Every row gives one point. The window is the flat piece filled in between its corners: a triangle in 3 columns, a solid with four corners in 4, and so on. A path goes straight from each point to the next, and from the last back to the first. After which points does the path pass through the window?

Window (3 x 3):
[[-15 -43  -9]
 [ 41  72 -12]
 [ 28 -50 -11]]
Path:
(1): [ -6 -76  15]
(2): [ -4 -78 -37]
(3): [ 10  26 -52]
(4): [ 3 32 19]
(5): [35 -8 31]
(6): [ 27  -8 -57]
(7): [ 33  57 -34]
(8): [41 52 15]
(9): [  3 -40  40]
(10): [ -7 -40 -36]
(11): [ 27 -48 -42]
(12): [ 19 -34  46]
(13): [ 13 -40  14]
(14): [ 14 -41 -28]
(15): [  3 -33 -69]
(16): [ -8 -45  30]
Through the window after points: 5, 7, 9, 11, 13, 15

Window (4 x 4):
[[-56  20  13 -23]
 [-22 -95 -30  12]
 [ 13   8 -28 -10]
 [ 10  47  31 -12]]
Path:
(1): [-14  31  30  19]
(2): [ -1   6  47 -60]
(3): [ 10 -67 -28 -13]
(4): [-13 -57 -32  29]
(5): [-24   1   6  27]
(6): [ -1 -16  17 -28]
(7): [-12 -93 -15 -33]
(8): [-25 -72 -31  34]
(9): [-23  18  17  37]
(10): [ -6  -1  28 -32]
(11): [  4 -55  -9 -50]
(12): [-14 -39 -21  19]
(13): [-9  0 -2 17]
(14): [ 11 -20   6 -52]
(15): [-22  19  22 -45]
(16): [-43  40  22  39]
Through the window after points: 7, 11, 13

Window (6 x 6):
[[-17  95 -32  23  31  -4]
 [-32 -15  49 -46 -33  24]
 [ 48  20   6  18  -5  -2]
 [-20  29   2  58  55   9]
 [-13 -63   0 -85 -30  13]
 [ -8 -59   0 -18 -72  35]]
Path:
(1): [-11  30  -2  23   7 -44]
(2): [-66 -16  10  -5 -15 -31]
(3): [-20   1  14 -35  10  85]
(4): [-10  32 -14  -7  -2  30]
(5): [-23  21 -11  13 -16 -43]
(6): [ -7 -15 -26  -5 -11 -36]
(7): [ 13  -2 -16 -19  23  63]
(8): [-13   4   9 -19 -19  39]
(9): [-25  -1  15 -16 -29  -9]
(10): [-15  44   9  39  -9 -45]
(11): [ 1 57 -1 21 17 25]
(12): [14 48 -6  1 46 47]
Through the window after points: 4, 8

Window (8 x 8):
[[-60  32  -3  12   3  41 -59   8]
 [-73   5 -13  40  12  -1  33 -15]
 [ 39 -21  95  -5 -44   6  16 -27]
 [ 22 -13  42 -39  -8 -78 -56  -1]
 [ 11  61 -38  20   2 -42 -38   0]
 [ 30   2 -68   6  60  46 -57  24]
 [ 12 -48 -41 -62 -24  11  68 -12]
 [-68  49 -34 -13  49   7  26  10]]
Path:
(1): [-16  16  13 -18  11  12   9 -50]
(2): [  7  36 -41  -9  14 -18 -27 -53]
(3): [ -3  37 -17  26  -5 -25 -13  82]
(4): [-20  21  12  -3 -22 -21  20  18]
(5): [-26  27  -7 -17  -8 -23   5 -63]
(6): [ 24   2 -16 -32   9   4 -20 -38]
(7): [ 13  -3 -15 -20  -7 -13   0  42]
(8): [  5   6   1  -4  -3 -13  -9  36]
(9): [ 12   6  -7 -34   9   9 -32 -54]
(10): [-30  32 -30   2  38  -2   1 -55]
(11): [-38  20 -23  -2   8  -2  16  46]
(12): [ 12   1  -4 -15   4  -4 -26  55]
(13): [ 26   6 -25 -49  11  21 -32 -79]
(14): [ 12   0  -5 -11  -5   7 -11 -30]
(15): [  3  -8  10   2 -21  -8   2  45]
(16): [-14  11  28   8  -4  -7  21  64]
Through the window after points: 2, 10, 16

Window (9 x 9):
[[ 94  -4   0 -30 -11  35   9 -95  39]
 [-47 -12  55 -25  25 -45  14  15 -21]
 [-35   4 -13  18  53  -7  -1 -17 -13]
 [-34 -48 -30 -19   9 -22 -32  24 -30]
 [ 74  22 -33  17 -29  -6  55 -49  26]
 [-43  49 -41  18 -49  23 -15  -9  -1]
 [-89   0 -63  34 -49  66  36  14  11]
 [ 85   3  -3  47 -35  52   1 -37  34]
 [-24  -2   3 -54  58  -4  -8  56 -36]]
Path:
(1): [-40   2 -32  23 -41  66  41 -25 -63]
(2): [-19 -13 -18   2  -9  19  13  -3 -41]
(3): [-36 -12 -41  -9   3  -6 -13  18  50]
(4): [-18 -11 -20  -9  13 -10 -12  11  66]
(5): [  4 -13  -1   6  16  18  27 -24 -88]
(6): [ 25   1   5  25 -24  46   8 -39 -61]
(7): [ 13  16 -22  14  -9  16  -5 -13  35]
(8): [ 28  -2 -25  -9  15 -15   9   6  81]
(9): [ 28  -2   5   2   2  17  38 -43 -52]
(10): [ 17   1 -19  20 -32  56  47 -51 -65]
(11): [ 11   5 -36  14 -20  30   5 -20  38]
(12): [  7   3   0 -13  15 -23  -6   6  60]
(13): [ 21  -9   1 -16   3  14   6 -35 -59]
(14): [ 36  13 -16   6 -17   4  37 -36 -16]
(15): [ 43  12 -36   4   5 -12  24  -9  60]
(16): [-48  13 -51  17 -26   9   3  22  73]
Through the window after points: 2, 6, 14, 16

Window (11 x 11):
[[-40  11  69  -3  15 -10  -7 -31 -58  14  27]
 [ 52 -54 -10 -39   4  18   2  23  42  43   5]
 [ 42  17   4 -23 -11  68  78  61 -10 -30   4]
 [-49 -10  -3  -5 -36 -27  20  23   4 -42   7]
 [ 64 -88  49  21   0  18 -21   2 -20 -47  56]
 [ 46 -94 -17   1  15 -20  12 -28 -52  34  41]
 [ 30   4 -35  10 -43  30   0  -5  95  48  12]
 [ 81   5 -68 -42  21 -11  29  17  58  39  27]
 [ -7  21  34  28 -14 -13  -4  53  -3  38  39]
 [-27   4 -69   4  18 -16   0  42 -31 -50 -34]
 [-74  20 -17  49  16 -36  23  31  52 -12 -21]]
Path:
(1): [  3  23  10  27 -29 -48  41  21  19 -23 -68]
(2): [ 62  -5   9 -16 -14  19  44  22   2 -16 -17]
(3): [ 11 -15  -9 -12   4  43  33  47   2  -5  36]
(4): [ 26 -41 -11 -16  28  38   8  19  28  13  48]
(5): [ 59 -19  10   9 -24 -18  14  17   2   8 -22]
(6): [ 32 -14   7   9 -10 -31  -6   2   7  18  -3]
(7): [-53 -29 -10 -16  18  11  -9  14  16  26  61]
(8): [ 10 -25 -22  -3  12  16  10  22   5  16  34]
(9): [ 32  -8  -5  11   1  -6  21  19   7   9 -10]
(10): [ 55 -34   8 -14 -18  10  21   5  -9   6   9]
(11): [ 29 -29 -13 -21   0  33   5  23  -6  -1  37]
(12): [-32 -12 -44  10  21  15  -1  26  24   2  32]
Through the window after points: 2, 12

Window (12 x 12):
[[-25   8  -6  29  -2  57  17 -16  -8   4  44   1]
 [  8  -1 -41 -12  45 -12  42  37  51  27 -72 -22]
 [-25   1  64 -19   0 -29 -14  -7  54  15  62  19]
 [ 25  34  -2  33  22   3 -29  21  23  -5 -61  13]
 [ -3  22  41 -44  43  22 -11 -81 -12   4  11   8]
 [  9 -40 -35  12  -5 -13 -13   8  -9 -13 -55 -11]
 [ -7 -34  34   1  53  31 -16   7  50 -30   2  15]
 [ 95  86  -6 -82 -38  67  52  65 -28  55  50  30]
 [ 13  46  11 -37 -50  43  43  50 -56  25 -52  -1]
 [-48  13 -18 -39 -21  22 -29 -12  15 -16 -11 -13]
 [  7 -11  38 -35 -16  11 -26 -25  68  49 -29   3]
 [-61 -23   2  -4  27  27 -37  14  -3  36  51  16]]
Path:
(1): [-23  -1 -14 -33   8 -14  13 -14  44  13 -32  80]
(2): [  2  10  22 -35   5   0 -16  15  22  13  -7 -26]
(3): [ 25  32  33 -21  -3  27 -18  27  -7  21  12 -41]
(4): [  7  23   4 -21 -14  28   5   3   4  13   2  55]
(5): [ -8  34 -12 -43  -4  29  32 -10  16  32  -7  90]
(6): [ 33  33  45 -28  18  39 -10  20   5  24  31 -67]
(7): [ 12  14  17 -17   3  27 -23  19   5  31   7 -36]
(8): [-21   5  -7 -18   0  21   2   3  13  14  -2  52]
(9): [-12   9   1 -22  10  14  17 -27   7  12  -2  73]
(10): [  5   6  27 -13  22  28 -17   1  -2  16   5 -40]
(11): [ -4   5  37  -6   8  -5 -22   9  24  14  19 -24]
(12): [-21  -7  18 -22  -4  -8   4 -10  38   3  18  51]
(13): [ 15  23   1 -32 -11  24  18  -3   0  12  -8  36]
(14): [ 33  48  25 -26   4  29 -13  26   2  14   7 -72]
(15): [ 41  38   8 -28  -2  35  -8  38  -3  22  14 -70]
(16): [ 14  26 -16 -37  -1  24  28  23  12  26 -10  43]
Through the window after points: 7, 11, 15

Window (14 x 14):
[[-27  18 -12  54  -8 -33 -14  21 -36 -15 -30  28  21  20]
 [-18 -40  20 -27 -36  14  -7 -56  37 -29 -42 -15   4   0]
 [ 31 -25  -9   3  20  48  12 -24  14  18  20  16  17 -24]
 [ -8 -23  -6  16 -33 -38 -13  -2 -10   6 -26 -44  12  -7]
 [-22  15  18  19  32 -19  -2  22   4   6 -19  -3 -22  -1]
 [ 15 -19  13 -33 -29 -15  23 -39 -19 -15 -44  -3 -16  -9]
 [ 31 -36   4 -27  -5   2 -19  -9   8 -40 -52 -26   3  12]
 [-16  38 -29  42   7 -21  41  26  10 -18 -31 -11  11  14]
 [ 19  26  -9 -13 -28  16 -32 -42   3 -23  -8 -18   2 -21]
 [  2   9  14   5 -35 -16  -1  48  13   9 -12  12  13   7]
 [ 24 -16  28 -20  27  58  32 -38  -8 -24  82  -6  17   3]
 [-12  28  36  29  17 -20  17  32  -7  10 -51  -8  49  -3]
 [-14  24 -52 -65  53  51  17 -35   5   8  39   0  39  14]
 [-11  12 -18 -25  26  95  28 -18 -24   7  26 -16   8  16]]
Path:
(1): [ 14  13  -3  -7  -8   4  -2 -47  18  31  12  -6  16  37]
(2): [ -1 -11  -9 -11   3  23   9  -8  -4 -15  -8  -6  22 -15]
(3): [-40 -11 -16 -15   0   5  15  11   0 -45 -23 -10   8 -34]
(4): [  5   3   8 -10 -14  -3   4 -22  -5  -4 -24 -15   3  19]
(5): [ 31   6   4   7   6  23   1 -54   1  16  -5 -15  -3  31]
(6): [-18  -1  -1 -21 -19  -4  -1  15  -6 -39  -7  -7  14 -43]
(7): [ -8  -4 -13  -8   6   8   3   3   1 -21 -27 -14   9 -13]
(8): [ 10  16  -4  -8 -11  -8  -9 -17   4   9 -31  -1  16  26]
(9): [  9  12   0  -3  -6  -7   7 -17   7  11 -11  -8   9  37]
(10): [-15 -21 -23   8  -2  21  11   4 -13 -49 -12   1  -1 -51]
(11): [-30 -11   8 -13 -13   9   5  -4   7 -28 -23  -6  11 -31]
(12): [ 18  -7  11   2 -14  -1  -2 -28  18   4 -24 -13  11  34]
(13): [ 13   5  11 -12 -18   4   3 -30  17  26 -39  -7  -3  42]
(14): [-26  -9 -20   4   4  -6  -3  10  -9 -51 -24 -10  21 -47]
(15): [-36   5 -19 -16  20  28  12  13   7 -25   5   6  23 -40]
(16): [ 16  18 -18 -21   8  11   5 -25   3   7  -1 -12  17  31]
Through the window after points: 5, 11, 15

Window (14 x 14):
[[-25   1  45  16 -11  11  19 -15  24  -5  44  -2  25  17]
 [ 34  16 -37 -17  13  -5 -17  27  19  26 -67 -24  34 -14]
 [  1  76 -26 -22 -15 -13  -9 -28 -25  14   3 -23  47   3]
 [-37 -45  19 -50  21  19 -15 -47  11  27 -13  47 -23  87]
 [-20   1 -19   4 -19  38  20  15 -19  18 -21   1  20  -6]
 [ 10 -27 -60 -29 -16  12  32 -12  13  13  20   0  -4 -33]
 [ -6 -15  44  21 -27 -14  74 -14 -23 -20  12 -23 -15  11]
 [ 16  13  34 -21 -18   1   6  49   9  40  40  29  -2  21]
 [ 37  -5 -60  15  12  25   2  19  15  20  12  28 -52   1]
 [  2 -31  13 -40  28  34  21 -18 -13 -18   1  36  15 -26]
 [-17 -63  48 -78  -1  16 -95 -29  -8  -5 -32  55   8  -6]
 [ -1  -8  18  44  -8 -28  41  16  -1  41  21  37  11  27]
 [-60  56 -28 -24  -3  -9  40 -20  11   7  16  21 -37 -19]
 [-10  -5  -1   7  16  12  37  -9  -9  47  17 -10 -32 -26]]
Path:
(1): [ 27   3   7 -17 -18  12  20 -27  13  24  -4  30  -3  13]
(2): [ 17  -1 -13 -28 -23  33  17 -44  11  58 -23  25   1  -6]
(3): [-22 -14  -3   0  24 -27   4  51 -16 -30  33   5 -11   2]
(4): [-21   3  -7  12  11  -2  21  27 -18  20  18 -12   0   8]
(5): [ 36  14   4  -6 -31   7  79 -40  34  14   5  20 -15  -4]
(6): [ 24  40  21 -16 -34  11  39 -42   6  26  -7  24   3   2]
(7): [-36 -21   1 -14  16  -2   1  27 -11   3  22  -6  12   1]
(8): [ -8  -2  -4 -16  30  -5  10   3 -16 -14  23  -7   7  10]
(9): [  9  -9   7  13 -45  36  -2 -15  44  47  -6  38 -16  -8]
(10): [ 16   5  16 -18 -29   7  28 -13  -5  27 -12  21  14   1]
(11): [-56  -7 -16  -8  43 -14 -14   5  -1 -21  21 -40   9  -6]
(12): [-27  -6 -11 -10  18 -18  13   0 -17   0  10   2  15  12]
(13): [ 33  33   5 -17 -26  23  -9 -19  22  44 -25  11  13  14]
(14): [ 19   1  27 -21 -20  31  12 -10  46  31 -30  36   7  -3]
(15): [-39 -17 -34 -10  34 -16   2 -11 -52  15  40 -19 -24  25]
(16): [-52 -23 -46   2  16 -14  17  25 -14  11  30 -10   7 -13]
Through the window after points: 8, 12, 14, 16

Window (14 x 14):
[[-18 -23   2  33   3  26 -65  43   8 -53  18   0  15 -55]
 [-50   1 -16   1  -2 -28 -12 -67  51  15 -56   4 -14  24]
 [ 22 -13 -10 -35   8 -23  55   7  18  39  15 -17  16  19]
 [ 15   1  16  21 -34   2  35   8 -20  40   8  -4  35  27]
 [ 35   8 -53 -17   0  -9  20  30 -35  10 -34   1  40  -5]
 [ 61   5 -18   3 -25   3  75 -19  -4   4   8  11  34  -8]
 [ 41  16  27  13 -10  13 -71  67 -19 -95  20   4   2 -30]
 [ 45 -19   8 -16  12  -1  48   4 -16  31 -18  45  34   9]
 [  0   2 -13  -8  -4 -20  65  -6 -42 -15  10  29   3   4]
 [-25 -37 -14  -4 -31 -20 -50 -63  11  17  -9   3 -31   1]
 [ 46 -16 -21  23  27   5  28  -5 -35 -14   2  -3  23  26]
 [-17 -10  -2  27   4 -67 -18 -47  14  18 -30  -3 -18 -22]
 [-43  -3  20 -14  -1 -26 -44 -75  13   8  -4 -15  21 -14]
 [-12  32 -47  -4  26 -25 -16 -40  24  59  -9  24  -7   6]]
Path:
(1): [  4 -28  -6  -2 -23 -45 -22  -4  -9 -16  14  24  45  12]
(2): [ 13  -4 -16   7 -14 -36   9   4   2   8 -10  22  52   9]
(3): [  8   0  -4 -18   4  18  14 -28   2  19 -11  -8 -33 -19]
(4): [ 16  18   2  11  -1   5  35 -30 -14  42 -21 -17 -23 -16]
(5): [ 13 -18 -30 -19   3 -49  -5 -21  10  -8   9  26  43  43]
(6): [-10 -19 -21   6 -14 -36 -29 -10  19  -6   5  15  29   5]
(7): [  1  -5   3   5  -3   9   7 -16 -17   8  -5  -2 -17 -15]
(8): [ -3  -2   5  -3   0   0   6 -24   0   4 -10 -10   1 -12]
Through the window after points: 6

Window (14 x 14):
[[ -6  10 -15  11  19 -39  17   5   4  23 -23 -46 -24 -13]
 [-23 -23  12  17  10  15  -2   0  57  18 -12  -9   7 -15]
 [ 51 -27  -8   8  37 -14  11 -22 -17  11  22  43  39  23]
 [ 14 -33 -26  38  -1  20 -38   5  46  13 -47 -53   3 -33]
 [ 29   5   1 -18   1   7 -25  20  16  18  15 -11   5 -30]
 [-51  29 -11  17  -7  16  -2  -5  -2  46 -12 -25 -26  -2]
 [-37  -2  11  37  -4  15  25  33  -1   4 -15 -26   6 -21]
 [ 15  38 -22  30   1 -10   3  -6  20  -2   5  42  41 -41]
 [  8   8   5   2  27   2  10   5   2  24 -50 -12   8  -1]
 [-12  -1 -32 -10  33  26 -12   5  -2 -75 -11 -23 -47  43]
 [-12  50  25  54  -9   3   9  16  11   0 -11 -17 -19  -2]
 [  9 -67  37 -63 -95  34  28  11  19  13 -14  22 -41 -33]
 [-19  43  11   7 -26  18  11 -30   2 -40 -13 -32  18  17]
 [ 22  23  35  10   6 -56 -30  10 -34   6   3  28   4 -53]]
Path:
(1): [-12   2  -3  16  -9 -28  -5  19  23  -1   4  -4   2   4]
(2): [  6   1  -4  12   8  33  -7  -9   8  -7 -10 -16  -5 -28]
(3): [ 14 -13   7  -1  35  21  14 -22   2   3  17 -12   2 -37]
(4): [  4   4   3  14 -13 -14 -15  13  16  11 -17   9  13   6]
(5): [ -4  -9  11  10 -29 -12   4  10  11  25 -17   9  18   2]
(6): [ 18  -4  13  -7   3  31  18 -22  12  24  10 -11 -26 -70]
(7): [  0   4  21  30   5  14  14  -6  23  -4  -8 -16 -20 -34]
(8): [ -3  30  -1  18 -10  -2 -11  20   8  13  -8  -6   8   2]
Through the window after points: 3, 7
